Every row gives one point. Examples show where two turns around zero, p and q, send a point. Write where each new point lands after one turn and then the other. Backwards means that the second turn is done in reverse. Each puzzle has new turns, and all numbers are rounded.

Turn p:
[ -2 -42] => [ 40 -14]
[-32  48] => [-55 -17]
[-1 18] => [-18   4]
[  7 -19] => [20  1]
[28 -5] => [13 25]
Turn q:
[ 2 16] => [-13  10]
[-41 -20] => [ -4 -45]
[40  4] => [17 36]
Where do these land?
p, then q: [-13  39] => [-20 -36]
p, then q backwards: [21  3] => [20  8]
q, then p: [ -8 -42] => [37 22]

Turn p:
[10 33  4] => [32 13 -1]
[ 14 -48  -1] => [-48   5 -14]
[ -3  11 -19] => [ 6  6 20]
[-13  29   7] => [ 31 -10   4]
[ -8 -24   9] => [-20 -14 -10]
Turn q:
[ -8  17 -13] => [18 12  6]
[14 -5 35] => [-14 -35   6]
[-38  -3 -19] => [-4 39 18]
[33  0 34] => [ -6 -47  -7]
[-11  -2 -27] => [ 6 28 -7]
[ 10  -7 -10] => [ -1   3 -16]
Where do these land?
q, then p: [ 29 -27   8] => [-24 -13  30]
q, then p: [-14   5 -38] => [33 23  8]
q, then p: [-28   8   5] => [ 18  -8 -22]
p, then q: [27 -8 14] => [24 20 -1]
p, then q: [-14  22  11] => [ -7 -13 -24]

Turn p:
[-12 -32 -36  22] => [  3 -11 -51  16]
[-12 -30 -17 -22] => [ -6 -38 -18  -5]
[ -1  17   8 -11] => [ -5   6  15 -14]
[ 29  12  21 -16] => [19 -1 36 -6]
[ 17  10 -11   4] => [19 10 -2 -7]
[-15  14  16   4] => [-20  14  11   1]
[-6  8 20 20] => [-11  20   9  17]
Turn q:
[-15 -20 -48 -30] => [-6  9 45 42]
[ 37  13  10 -21] => [ 33 -27   8 -13]
[ -8 -15  20  30] => [-20   0 -35  -1]
[ -3   6 -10   6] => [-9  3  8 -5]
[ 5  9 -1  0] => [ 3 -2  4 -9]
[ 8  4 15 12] => [  0  -7 -15 -13]
[-25   2  13   3] => [ -1  25 -14   1]
Where do these land?
q, then p: [ 15  -3 -10   2] => [ -5 -12   1  13]
q, then p backwards: [-14   2 -10 -16] => [11  9 15 12]
p, then q: [16 47 -9  9] => [ 37   1  18 -31]
q, then p: [  3  11   0 -11] => [ 8 -2 13  0]
p, then q: [  5 -25  37   0] => [-20  -2 -40  -1]
p, then q: [-25 -32  -7  16] => [-41   8   9  12]

Turn p:
[ 36  12 -13  23   1  -4] => [  5   4  39  12  12 -17]
[ 34 -13  -3 -19  -8  -3] => [-10  12  25 -22 -17 -10]
[-17 -12  17   1  21   3] => [ 14   3 -29  -4   1  -9]
[-19  -3   2  13  -2  27] => [ -8 -23 -20  13   3 -10]
[-29  10 -29  10   9   3] => [-16  -1 -16  16  33  11]
[  2 -20  33 -32 -34 -48] => [ 25   1  10 -50 -33  40]
[-8 27 -6  4 14 21] => [ -9   6 -10  35   3  -4]
Turn q:
[ -8  -3 -28  12  10  15] => [-5 24 -2 23 -3 15]
[ 11 -42  18  36  -6 -16] => [ -8  33  -3 -35 -24 -30]
[-21   9  11  11  31   0] => [-17  -4 -32  17   0 -11]
[  8   8   5  22 -15  24] => [  9  15 -16 -18   4  22]
[ 26  -4  14 -18  26  10] => [ 26   0  -6   8  23 -26]
[ 12  21 -19 -21 -19 -14] => [ 18 -24  25   6  -9  18]
[-27  11  -1 -41 -25 -18] => [-22 -42  33   0   9  11]
Where do these land?
q, then p: [ 31  13  26  -8 -10  -9] => [ -7  21  17 -31 -14 -11]
q, then p: [-24  29   9 -14  12 -40] => [  1 -33  -9 -43  21  -1]
q, then p: [ 24  -9  37 -15  26   5] => [ 12  41  18 -21  20   2]
q, then p: [  9  21 -24  12  23   3] => [ -5 -21  27  14  15 -14]
p, then q: [ 14 -24 -26 -10   2  -8] => [-13 -30   0  14  15 -11]
p, then q backwards: [-21 -26   2  31 -17  14] => [ -3  27  35 -23   3  -9]
p, then q: [-10 -24 -25   4 -16  22] => [-35   4  13  16   5 -18]
q, then p: [-22  21   1   0 -19  14] => [-22  -8 -26   3   0 -17]

Turn p:
[ -5 -11  27  17 -19  -1] => [-11  17 -17 -18  20   9]
[  8   8  -8  -3  20 -17] => [  3 -16  15  -3 -17  10]
[ 0  4 -7 -8 23 -1] => [  3  -3  18   8 -15   4]
[ -1 -35   3   3   1 -19] => [-25   5 -20  -2 -18  15]
[-10  32 -34  16 -22  29] => [ 29  -1   2  -7   9 -54]
[ 13  23 -19 -33   5  10] => [ 20 -25  15  31   2  -9]
[  8 -18  32   8 -14 -15] => [-15   6 -21 -14  15  28]
[-25  15  -2   2 -17  13] => [ -5   6   6  -3  20 -28]
[ 11 -20   7  -2  23   2] => [  0  13   1   9 -18  23]
Turn q:
[-14   8  43  16   4  11] => [ -2  32  -2 -16   7  34]
[ -7   1 -40 -18  14  -1] => [  8 -28  -9  29 -17 -11]
[  4  -8  -1  -7 -18   9] => [ -4   3 -13  -9   2 -16]
[ 11 -26 -26   9 -14   3] => [-18 -27  -4 -14  -6 -21]
[ -2 -13 -20  -9  11 -25] => [  0 -15  20  13 -21 -13]
[ 11  -8   5 -11 -21  -2] => [ -3  10  -2  -9   5 -24]
[ 15   8 -33   1  -1 -15] => [ 10 -31  11  10   6 -17]
[ 4 13 37  5 20 14] => [-9 28  0  7 18 30]
[-22  25  34  13   4   5] => [ 18  26  -2 -10   7  36]
Where do these land?
p, then q: [18 -3  9 43 16  2] => [ 10  11 -22  20  26 -27]
q, then p: [-11 -12 -16 -12  -1   5] => [ -8  -9 -19  -7  -3 -12]
p, then q: [ -2 -18 -10 -16  13 -17] => [  3  -2 -14 -28 -12   1]
q, then p: [-20  -1  -1 -35  21   2] => [ 17  -3 -16 -33   8 -20]
q, then p: [-16 -13   2 -25  -8  20] => [  2 -24  -5 -10  -3 -28]
p, then q: [  4  25   9  48 -16 -11] => [ -1  18   0  46  -3 -31]
p, then q backwards: [  9   9 -12 -14  -2  10] => [  2  13 -16 -11   4  -7]
p, then q: [ 18  13  19   9 -24 -12] => [-21  -8  -9  31  -8  -5]

Turn p:
[-9  4  9  4  4  2  5 10] => [13 10  3 -1 -4  3  6 -1]
[  5   9   5  -1  -7   7   5 -11] => [ -5   5 -12  10   8   5   2   1]
[ -1  18   7   3  -4 -13  -2   5] => [  2   1  -9   3 -15   2  17   3]
[-9  2  5  2  7  0  5  6] => [10  7  3 -4 -1 -2  6 -1]
[ -6   1   7 -28   7  -4   7   7] => [ -8  15  17   8   0 -15  12  -3]
[ -9  -2 -40   4   6   3 -12   7] => [ -1 -31  16 -22  11   6   6  -7]
[  0  -9   9   4  -7  -3   4 -48] => [ -3  -3 -35  12  18 -22 -17  -4]
[23 -1  6  3  6  3 -1  5] => [-7  5  2  1 -4  8 -9 20]
[15 -9 -8  4 -4 -3  7  4] => [-13   1  -1 -12  -3   6 -11   3]
[ -4  -9   8   4  -2   5 -16   8] => [ 12  -6   9   9  -9   3 -10  -1]
[-6 -3 -9  1 -6  3 -3  6] => [  1  -7   6  -4   0   6   0 -10]
Turn q:
[-13 -22  12   8  10  -5  33  -3] => [ 18 -26  -5 -17  -9  19 -15  -9]
[  2 -13   1  -2  -9   4  -1   6] => [11  2 -4  9 -5  5  6 -1]
[ 6  4 -7 -7  9  0 -5  7] => [ 0  7 -3 -6 10 -3  8  8]
[  2  -4  -2 -12   8  11  -5  -5] => [ -4   5 -17   1   7   3   0   3]
[-2 16  3 -4 -7  9 -1  0] => [ -6   1  -3   4   1 -17   0  -7]
[  9   9  -1  -2  -9  -4 -17 -14] => [-22   8   5  12  -2   0   6   2]
[  0   1 -17  -6  -6  -1   7   4] => [  5  14  -2 -10  -7  -2   6  -4]
[ -5   8  -3  10  -2   4 -19   2] => [-3 10 10 13  6 -8 -8  6]
[18 12  1 10 -3  4 -9  1] => [-8  4 13  9 14 -3  9 -7]
[  3   8   4 -10  -3  -8 -12   9] => [ -4   0   2   4  -1 -11  12  13]
[-19 -20   8  15  14 -14  30  -8] => [ 14 -24   4 -21 -12  21 -23  -3]
Where do these land?
p, then q: [  4   9   9   3   6 -10 -14  11] => [ 15  -3   7   7  -7  -2  12 -11]
q, then p backwards: [ -1 -18 -17   4   6   4 -12   2] => [ 7  4 15 10  3 17 11  6]
p, then q: [-4 -2 -1 -1  6  5 13 15] => [-10 -10  -8   0   4 -12   6  -4]
p, then q: [ 16  16  11   4 -21   7   4   0] => [  8  19   3   2   6 -11 -16 -17]
q, then p: [  8   4 -19   6   9  -3 -14 -14] => [17  3  6 10  7  3 21  1]
p, then q: [11 -5 10  7  8  7 12 -6] => [ -1   9   4  -3  12 -15   5  10]
q, then p backwards: [ -4 -12  10  -2   8 -24  17 -11] => [ 12   1 -20  18  -5  -7 -13  15]
p, then q: [-14   1  -8   1 -16  10  -4 -14] => [ -9   6  -3  -4   7  21 -13  -3]
q, then p: [ -9  -1   0 -22   2   7   9   4] => [-20 -10   4 -12   0  -1   4  -7]
p, then q: [ -9   9   5  -2  -8  -3 -10  15] => [  0  -6   2   8  -6   5   2 -21]
